Rows are points. Any point is a mix of the corners, with weights that add up to 1. It lies inside the corners' shape when no weight is negative. Is each point inside? If not, which corners have a negative weight?

Corners:
(1): [ 92 -58  -6]
(2): [ 21 -53  -8]
(3): [21 58 13]
(4): [22 33 52]
Points:
[ 66 -60 -16] -> outside (4)
[58 11 10] -> outside (2)
[45  9  7] -> inside
[28 19 41] -> inside
[11 53 30] -> outside (1)
[34 34 24] -> outside (2)
[ 43 -33  13] -> outside (3)
[26 27  0] -> outside (4)

Corners:
(1): [ 32  -2 -44   9  25 -18 -63  29 -37]
(2): [ 11   0  52   6 121  30   8  15 -24]
(3): [  8 -13 -47 -19 -25 -33  10  35  52]
(4): [ -2  -5   8  37 -25  23  13   9 -38]
(5): [ 19 -19 -20 -13 -25  39 -33 -11 -11]
(6): [ -4  -1 -47   3 -43   1  18 -49  43]
(7): [-19  13 -17 -13 -39  10 -23  10 -41]
(8): [-48 -52 -44  -2 -35   6 -64 -10 -63]
(9): [ 19  -7   0 -24   9   3  19 -10 -38]
(10): [ -4 -18  71  -4  -6  20  -7 -71 -49]
Points:
[ 21  15 -35  -3   1 -10  24   6  20] -> outside (5, 8, 10)
[  1 -12  15  -5  26  11 -14   3 -37] -> outside (6)
[  8  -9 -24   0 -15  11 -15 -12  -8] -> inside
[  6  -4 -32   0  -7   4  -8   0  -4] -> outside (10)
[  1 -12 -34  -3 -21  10  19 -25  27] -> outside (1, 7, 10)

Corners:
(1): [  25   71   -9  -27  -35   55   92   93   48   -4   68  -56  -85 -110]
(2): [ 27  -3  47  31  24  -4 -20 -59 -10   3  29   9  -2  -2]
(3): [ -4 -60  11   2 -10 -18  22  98 -30   8  48 -71  24   2]
(4): [-17 -50 -71 -43   9 -85  18  11  57  33  15  33  46  18]
(5): [-71 -52   3 -44 -29  41 -75 -45 -32  65   0  30 -62  57]
(6): [-13  61  30  10 -25  42  41  47  36  41 -33  30   9 -15]
(7): [ 25 -61  59 -75  62 -21 -78 -30 -46  76 -11  77 -50  49]
(8): [ -11  -61  -32   29   69   45 -110  -36  -38   55  -72   77   15    7]
(9): [-17  31 -43  -6 -52 -44 -12  30   5  26  58 -54 -23 -77]
(10): [ 65  -5  30 -19  10  21 -36  30  45 -59  35 -45  17 -76]
(11): [-30  67   1  56 -18  48 -60  28 -31 -34  55   4 -79  -7]
(12): [-48 -49   2 -43  68 -60   4 -26  42  27  -7  16  10  -3]
(13): [ 16  25 -15 -47  30 -45  26 -62 -39 -25  44 -40 -17  60]
(14): [  41  -46   11  -50   59 -114   57  -36  -66  -65  -63    5   -4   72]
(15): [ 96  85  21  76  34  33  35 -32  88  -6 -20 -30 -61  -3]
Points:
[ -8 -38  26 -17  51  -3 -38 -18 -27   8 -32  26 -13  44] -> outside (1, 2, 4, 9)
[  3   3  20   1   8   9 -15  -3 -10   8  13  -6 -29   2] -> outside (4)
[  1  14  10  -4   5  13 -13  13 -14   1  10  -6 -42  -1] -> outside (2, 4)
[ -4   5  -1  -7  14  -4   0 -11   1  16   6   3 -31  12] -> outside (10)
[  6   2 -11 -13   5  -4  24  10  23   9  13 -23 -16 -24] -> outside (7, 11)
[ -9 -16 -19 -21   9 -35  -1   0 -15 -12  28 -19  -9  -1] -> outside (6, 7, 15)
[ -4 -11  -1 -27   4 -15 -10  17  -6   3  14  -6 -13 -10] -> outside (2, 15)
[ 26  -2  29 -16  12   7 -17  26 -35   9  21  -4 -18 -17] -> outside (4, 5, 12, 15)
[ -3 -19  -4 -20  15 -16  -8  -1 -19   6   3   4 -14   3] -> outside (15)
